Each point is reached from the start by the listed moves, each made once or not at all, plus a little noise. Say if it took an odd or an even number of moves. Then give how often each move was made.
In the rows, 128 means zero.

Moves:
(1): [180  69 117]
(2): [181 178 142]
Start: [113 172 158]
Points:
[114 174 156] => even (0, 0)
[223 157 163] => even (1, 1)
[164 108 145] => odd (1, 0)

Moves:
(1): [179 121 108 136 133]
(2): [154 166 160  98 165]
(3): [135 113 159 116 111]
(4): [160 181 164 180  81]
Start: [125 142 103 161 121]
Points:
[241 214 181 182 100] => even (1, 1, 1, 1)
[160 183 166 205  59] => even (0, 0, 1, 1)
[158 166 169 123 143] => even (0, 1, 1, 0)
[210 157 146 132 147] => odd (1, 1, 1, 0)

Moves:
(1): [164 102 129 131 140 124 141 113 145]
(2): [149 142 110 150 133 172 132 132 129]
(3): [134 152 176 128 162 151 140 106 142]
(4): [114 114 133 195 132 115 115 106 154]
(5): [130 126 122 141 166 128 141 173 107]
(6): [120  91 143 105 139 198 104 110 107]
(7): [122 127 136 153  73 135 172 128  97]
(8): [127 115 148 126 109 124  94 165 160]
Start: [123 183 118 136 140 112 115 147 114]
Points:
[116 170 187 152 167 214 159 154  55] => even (0, 0, 1, 0, 1, 1, 1, 0)
[ 97 127 142 217 140 175 135 152  68] => even (0, 0, 0, 1, 1, 1, 1, 0)
[142 184 157 149 230 249 120 155  88] => even (0, 1, 1, 0, 1, 1, 0, 0)
[138 118 214 207 128 192 114 108 150] => even (1, 0, 1, 1, 0, 1, 1, 1)

Moves:
(1): [151 130 139 162  92 133 122 154 112 141 133 146 125]
(2): [138 146 123 117 105 134 152 115 138  98 162  76 107]
(3): [137 144 148 151 140 152  90 138 119 101 130 120 120]
(4): [119 117  84 154 164 131 112 136 143 116 123 129 139]
(5): [127 177 112 145 178 117 149 136 106 145 135 151 135]
(6): [129 138 149 104 128 163 152 155 150 121 124 118 110]
(7): [110 119 150 150 144 143 154 110 116 118 134 116 146]
(8): [ 97 126 121 139 134 141 142 115 109 142 115  83  90]
(9): [133 114 155 129 130 107 116 151 153 107 119 117 102]
(10): [101 141 148 113 111 115 123 134 197 153 126 166 140]
(11): [103 129 141 108 130 119 118 156  96 136 168 132 146]
(12): [117 146 126 148  88 132 144 127 110  90 107 164 138]
Start: [107 142 111 141 152 121 122 127 145 103 104 134 128]
Points:
[ 71 212 149 172 171 175 215 172  82 105 176  63  92] => odd (1, 1, 0, 0, 1, 1, 1, 1, 0, 0, 1, 0)
[ 63 186 145 159  90 131 183 102 192  48 121 145 144] => even (0, 1, 0, 0, 0, 0, 1, 0, 0, 1, 0, 1)
[ 94 203 101 232 175 172 187 178 115  68  93 191 154] => even (1, 0, 0, 1, 1, 1, 1, 0, 0, 0, 0, 1)
[ 82 226 155 170 115 144 194 212  95  59 149  95  55] => even (1, 1, 0, 0, 1, 1, 0, 1, 1, 0, 1, 1)
[ 87 224 202 154 188 161 165 173 228  52 138 106  90] => odd (0, 1, 1, 0, 1, 1, 1, 0, 1, 1, 0, 0)
[ 73 203 101 201 249 151 129 150  97  48 191  91 149] => even (0, 1, 1, 1, 1, 0, 1, 0, 0, 0, 1, 0)
[117 130 123 215 148 129 140 154 168  41 136  80 106] => odd (1, 1, 0, 1, 0, 0, 1, 0, 1, 0, 0, 0)

Moves:
(1): [137 136 129 119 108 113 136 125 150 118 145 134 123 149 148 143 130 123
 135]
(2): [121 127 133 120 107 126 118 129 143 131 108 139 123 113 115 148 116 147
 138]
(3): [141 142 138 111 134 121 105 124 117 145 133 121 132 127 125 137 120 114
 149]
(4): [128 143 132 138 137 131 133 131 127 130 141 123 132 134 127 140 106 141
 127]
(5): [113 137 126 122 143 113 127 132 127 127 141 139 136 145 129 121 129 142
 119]
(6): [140 120 114 125 138 150 125 130 141 109 134 118 143 138 125 119 123 127
 129]
(7): [141 130 142 123 145 134 144 124 142 136 132 115 151 105 135 135 132 153
 105]
(8): [135 131 139 134 138 143 129 147 131 121 109 143 105 146 143 130 130 131
 107]
(9): [142 123 145 151 103 147 106 146 135 116 132 138 134 128 113 118 144 120
 124]
(10): [129 150 124 136 151 148 136 107 126 146 142 149 118 142 110 138 129 122
 123]
(11): [126 132 142 113 101 145 159 145 104 111 120 124 140 111 106 129 128 115
 130]
(12): [114 105 135 140 123 136 125 142 125 130 119 149 146 116 132 116  90 114
 140]
(13): [121 125 113 137 124 132 130 153 126 145 112 129 145 140 136 142 156 124
 128]
(14): [119 119 142 125 131 140 127 123 125 130 124 117 130 148 132 132 129 122
 135]
(15): [114 145 132 123 119 137 112 135 126 134 131 118 115 127 141 134 134 106
 106]
(16): [131 119 128 130 143 123 106 126 122 120 120 146 133 109 130 159 118 141
 118]
(17): [119 149 110 133 137 135 135 124 121 105 128 142 139 130 147 129 145 136
 146]
(18): [134 107 128 121 127 141 128 130 125 142 150 137 103 126 131 137 129 150
 140]
Start: [147 137 124 153 100 130 142 131 138 117 137 138 114 150 138 126 131 135
 134]
Points:
[178 160 126 143 136 196 137 167 107 120 110 176 134 171 116 186 141 116
 119] => odd (0, 0, 1, 0, 0, 1, 0, 1, 0, 1, 1, 0, 1, 0, 0, 1, 0, 0)
[156 150 143 111  66 207 149 204 155 107 123 174 143 145 187 191 130 139
 149] => even (1, 1, 1, 0, 0, 1, 1, 1, 0, 0, 1, 1, 1, 0, 1, 0, 1, 1)
[167 176 132 152 138 208 114 168 170 137 147 207 128 159 190 249  98 174
 132] => even (1, 1, 1, 1, 0, 1, 1, 1, 0, 1, 0, 1, 1, 0, 1, 1, 1, 1)
[174 196 183 168 111 196 121 165 161 156 156 146 118 217 168 196 163 110
  95] => even (1, 0, 1, 1, 0, 0, 1, 1, 1, 1, 0, 0, 1, 1, 1, 0, 0, 0)
[168 169 153 157  44 176 175 165 168 128 137 171 150 140 106 182 169 144
 124] => odd (1, 1, 0, 0, 0, 0, 1, 0, 1, 1, 1, 0, 1, 0, 0, 0, 0, 0)
[127 167 142 178 124 206  86 176 130 151 164 158 166 216 128 145 111  87
 133] => even (0, 0, 1, 1, 1, 1, 0, 0, 1, 1, 0, 1, 1, 1, 1, 0, 0, 0)
